Each row of a before or after table is a point. The points were changed in one or more steps. Then noise was added and the rows were shuffled. The steps act on how far a point lies along the listed directions, d1 being the first. Name the steps. A step turns or swaps two directions, mirrors them in a line or flattens them onto one, adds a multiple of one to another, or multiplies one. Angles are multiples of 10 degrees, from the lower direction toward the higher: turns from -170 to 170, lines from 10 to 170 but not 90. Use the fewest steps. Two steps may share a direction if one is a turn and the other turns, adds or multiplies; they go together, in the order done. Otherwise the lowest direction goes first.

Directions:
(1): [-3.7 -1.0]
(2): [ 1.0 -3.7]
Before (14 x 2)
[[  0.5   0.7]
 [  2.0  -3.3]
 [ -0.6   0.2]
 [ -0.8   0.3]
 [  3.9 -12.2]
 [ -0.3  -1.0]
 [  0.6   0.4]
 [  0.5   0.2]
 [  0.3  -2.2]
 [ -0.3   0.4]
 [  1.5  -2.1]
 [  0.3   0.7]
 [ -3.2  -0.5]
 [  0.5   0.8]]
After (14 x 2)
[[  0.7  -0.5]
 [  0.4  -0.2]
 [  0.6  -0.1]
 [  0.0   0.8]
 [ -0.2   0.8]
 [  0.9  -0.2]
 [ -0.9  -0.3]
 [ -1.4  -1.2]
 [ -0.7  -2.4]
 [ -6.9 -10.8]
 [  0.7   0.2]
 [ -1.2  -3.7]
 [ -2.4   1.9]
 [ -0.3   0.8]]
Steps: turn d1 and d2 by -50 degrees

Directions:
(1): [-0.1  2.7 -2.6  1.6 -2.4 -4.6]
(2): [-0.6 -0.3 -1.6 -1.0  5.7 -2.6]
(3): [ 2.0  3.9 -2.6  1.9  1.6  3.5]
(4): [-5.2 -1.5 -2.7  2.3 -0.2  1.6]
Before (10 x 6)
[[ 0.9 -1.7  3.3 -1.2  3.5  3.6]
 [ 5.8  2.2  0.0 -1.2  2.8 -0.8]
 [-2.0 -3.2  0.1  0.6 -3.5 -0.9]
 [ 4.2 -0.2  3.0 -3.1 -0.2 -3.9]
 [-1.3  2.3 -4.0 -0.2  2.5 -0.4]
 [-1.2  1.4  1.7  1.2 -1.2  1.4]
 [ 3.1 -1.4  4.2 -2.0  1.1  6.2]
 [ 2.3 -2.9  0.6 -1.2  6.4  5.2]
 [-1.6  1.5 -1.8  2.0  3.0 -0.3]
 [ 0.1  0.7 -3.3  3.2  5.4 -1.7]]
After (10 x 6)
[[ 5.8  1.5  0.1 -1.2  3.3 -1.5]
 [-1.0  2.6 -4.1  0.2  2.1  0.0]
 [ 1.2  2.2 -3.7  4.2  3.9  0.7]
 [ 2.6 -2.4  0.5 -0.9  6.1  6.0]
 [ 1.5 -3.3  4.8 -3.8  3.5  2.6]
 [-1.5 -2.5  0.0  0.8 -4.1  0.4]
 [-2.3 -0.4  2.3 -0.1  0.4 -1.3]
 [-1.6  2.2 -2.0  2.3  2.8  0.3]
 [ 1.0 -1.5  3.3 -1.2  3.3  4.1]
 [ 5.6  1.9  2.3 -1.4 -2.6 -0.5]]
Steps: swap d2 and d3

Directions:
(1): [-2.0  0.2 -3.6  3.9  2.3  2.1 -3.0  2.4 -1.2 -1.2  5.3 -0.9]
(2): [-0.3 -6.4  1.5  1.6  1.5  1.1  1.3  0.5 -3.7  4.5 -0.7 -1.6]
(3): [-5.0  4.7  2.7 -0.3  2.3  0.0 -1.1 -0.9 -2.7  3.7 -0.7  2.2]
(4): [ 1.2 -1.7  1.7  1.5 -2.2  2.6 -1.4 -2.3  3.0  2.4  3.0  6.1]
(5): [-2.6  0.0  1.9 -2.1 -3.1  2.1  5.1 -1.0 -2.3 -2.3  4.5 -0.9]
(6): [ 1.9  0.9  3.8 -0.6 -2.6  1.1 -5.5 -2.3 -1.0  0.4  1.4 -4.8]
Before (9 x 12)
[[-0.5 -2.0 -2.6  2.7  1.6  1.1 -0.5  1.4 -0.8 -1.1  0.9  1.7]
 [-1.5  1.6 -1.6  1.4  2.9 -2.2 -0.2  0.2  2.1  0.4 -3.1  7.5]
 [-3.2 -1.5 -0.6  2.0  1.2  1.2  1.8  1.0 -5.7  1.2  4.0 -1.2]
 [ 1.3 -2.8 -2.2 -0.6  0.8  1.4  1.0 -0.9  0.8 -0.8  0.4  1.4]
 [-2.6 -2.4  1.3  2.3  1.7  0.2  0.4  0.9 -6.6  2.4  2.3 -1.9]
 [ 2.4  1.0 -0.1  0.1 -1.2 -0.4 -2.9 -1.9  5.4  0.0 -0.3  7.3]
 [-1.6  5.6 -1.7 -2.8  2.6 -3.0 -0.1  1.0 -1.6  2.0 -3.7  0.8]
 [-2.7 -1.0  2.7  0.2  1.7 -2.1  3.0 -0.1 -5.0  2.6 -4.0 -0.5]
 [ 0.3 -1.2  1.1  0.6  2.7 -1.5 -1.8  0.5 -3.3  3.1 -3.4 -0.2]]
After (9 x 12)
[[ 1.6  1.3 -0.9  2.5  4.1 -2.2 -6.6  1.0 -0.6  3.1 -4.4  2.2]
 [ 1.2 -0.4 -3.5  2.8  5.4 -4.4 -2.5  1.7  3.6  1.9 -7.4  7.0]
 [ 1.2 -2.4 -2.7 -0.8  0.9  1.0  1.5  0.0  0.4 -1.7  0.0 -0.1]
 [-3.9  2.9  1.8  0.3  1.1 -1.2  1.3 -0.4 -3.1  0.1 -0.8  1.7]
 [-0.1 -2.2 -3.0  2.7  2.3  0.3 -1.0  1.8 -1.2 -1.0 -0.6  0.7]
 [-0.5  4.9 -1.0 -1.4  3.8 -3.0 -2.9  0.7 -0.6  5.1 -5.7  2.8]
 [ 5.7 -2.8 -2.6  1.1  1.0 -2.4 -3.5  0.1  6.5  0.9 -4.9  6.4]
 [-4.0 -0.2  1.2  1.9  0.0  1.7  0.6  0.5 -5.8  0.2  6.0 -0.6]
 [-5.3 -0.3  0.4  0.8 -0.9  2.9  4.4  0.1 -6.4 -0.7  7.9 -0.9]]
Steps: flatten d1 and d2 onto the line at 30 degrees; turn d3 and d4 by 30 degrees; turn d4 and d6 by -20 degrees; multiply d5 by 2.5

Directions:
(1): [ 6.3 -5.3 -2.7 -2.2 -3.4 -1.7 -0.2  2.2 -2.2  2.0  1.8 -1.9  2.9  4.0
 -0.6  0.9  0.1  0.7  2.4  0.5]
(2): [-2.6 -0.5 -4.3 -2.4 -1.9  2.4 -1.5  1.5  1.2  1.7  1.4  3.4  1.2 -4.6
 -2.9 -1.3 -2.5 -2.4  3.0  5.6]
(3): [ 1.4  1.1  3.5  1.5 -3.6 -1.3 -5.4 -3.0  3.7  5.3 -2.3 -0.5 -0.4  1.2
 -1.2  1.9 -1.1  0.9 -2.9  3.5]
(4): [-6.3 -0.3 -3.4 -1.6 -2.6 -5.3  1.0 -2.3 -1.7  3.0 -1.2  1.4  0.7 -0.2
  1.4  2.4  1.8  4.4  1.2 -2.0]
(5): [-3.4  2.4  1.2 -1.0 -1.0 -3.5 -2.8  1.2 -0.5 -3.9  0.1 -5.3  1.7  2.8
 -2.3 -3.9  3.5 -1.2  2.0  3.6]
Before (8 x 20)
[[-1.9  0.9  0.4 -1.2 -1.9 -1.0 -1.7 -0.4  0.8 -1.7 -1.3 -2.5  1.5 -0.4
  -1.8 -1.3  1.4 -0.8  0.7  3.4]
 [ 5.2 -2.5  0.2  2.9  0.1  1.8  2.4  0.0 -0.4  1.6 -0.2  1.1 -0.8  1.3
   2.9  4.1 -1.2  0.3 -3.1 -6.2]
 [-2.1  2.7  2.2  2.3  6.0  3.3  4.7 -1.7  1.7 -2.3 -1.6  3.0 -3.4 -4.0
   1.5  1.7 -0.6 -1.6 -4.3 -4.9]
 [-2.3 -1.6 -1.6 -2.7 -3.1 -2.9 -3.8 -0.1  2.4  1.8  0.3 -1.6  1.0  0.8
  -2.6 -0.9  1.3  1.4  1.0  2.0]
 [ 4.2 -1.3  1.1  0.5 -1.5  2.0 -2.5  1.5  1.5  0.0  0.9 -0.7  0.9  0.1
  -1.1 -0.6 -1.2 -0.7  2.0  1.8]
 [-2.7  0.8 -1.5 -0.8  3.6  0.9  2.7  0.7 -2.3 -3.3  2.0  1.9  0.1 -2.7
  -0.1 -3.3  1.8 -2.2  2.7  0.0]
 [ 4.7 -1.5 -0.1  0.8  0.5  0.5  1.2 -0.4  0.3 -0.8  1.6 -1.0 -1.2  2.0
   1.0  0.6 -0.3  0.5  0.2 -2.5]
 [-2.6 -1.3 -2.0 -1.3 -1.4 -0.8 -0.3  0.0  0.2  2.1  0.4  1.3  2.2 -3.4
  -1.3  0.1  0.5 -0.4  1.3  2.5]]
After (8 x 20)
[[ 3.6 -0.7  1.7  5.4  2.8  6.0  4.6 -2.8  2.0  4.3 -1.8  7.5 -4.3 -3.9
   5.7  7.3 -4.4  1.2 -6.8 -9.4]
 [-0.9 -0.9 -0.9 -2.4 -3.6 -3.4 -2.1  0.9 -0.8 -2.4 -0.3 -4.7  3.2  2.1
  -2.4 -2.2  2.9  0.0  2.5  4.0]
 [-7.7  7.7  6.1  0.9  3.6 -3.0 -3.0  0.0  2.3 -8.5 -1.5 -7.5 -0.5  2.1
  -3.0 -5.8  5.0 -4.2 -1.5  3.5]
 [-0.8 -4.2 -4.5 -3.5 -2.3 -2.2 -0.1  0.9 -0.1  2.0  1.1  0.6  0.9  0.0
  -1.0  0.0  0.8  2.3  1.9 -1.0]
 [ 4.2 -2.5  0.2  1.3 -2.0  2.8 -1.4 -1.3  2.3  5.0 -0.4  3.9 -0.6 -2.4
   0.8  3.5 -3.3  1.6  0.0 -0.9]
 [ 5.7 -1.4  0.6  2.6  1.4  3.3  2.5 -2.7  2.2  2.8  0.4  3.4 -3.5 -1.0
   2.8  3.8 -3.2  1.9 -2.8 -4.8]
 [-2.1 -1.7 -2.9 -1.6 -0.2  0.4  1.2  0.9 -0.5  0.7  0.8  1.3  1.8 -4.1
  -0.8 -0.3  0.3 -0.8  1.5  1.6]
 [ 0.1  2.1  1.7 -0.6  2.1  0.2 -1.8  2.3 -1.0 -5.2  2.3 -3.5  1.3  0.5
  -3.3 -6.5  3.2 -4.6  3.1  5.1]]
Steps: turn d1 and d5 by -60 degrees; multiply d5 by 3; turn d3 and d4 by 60 degrees
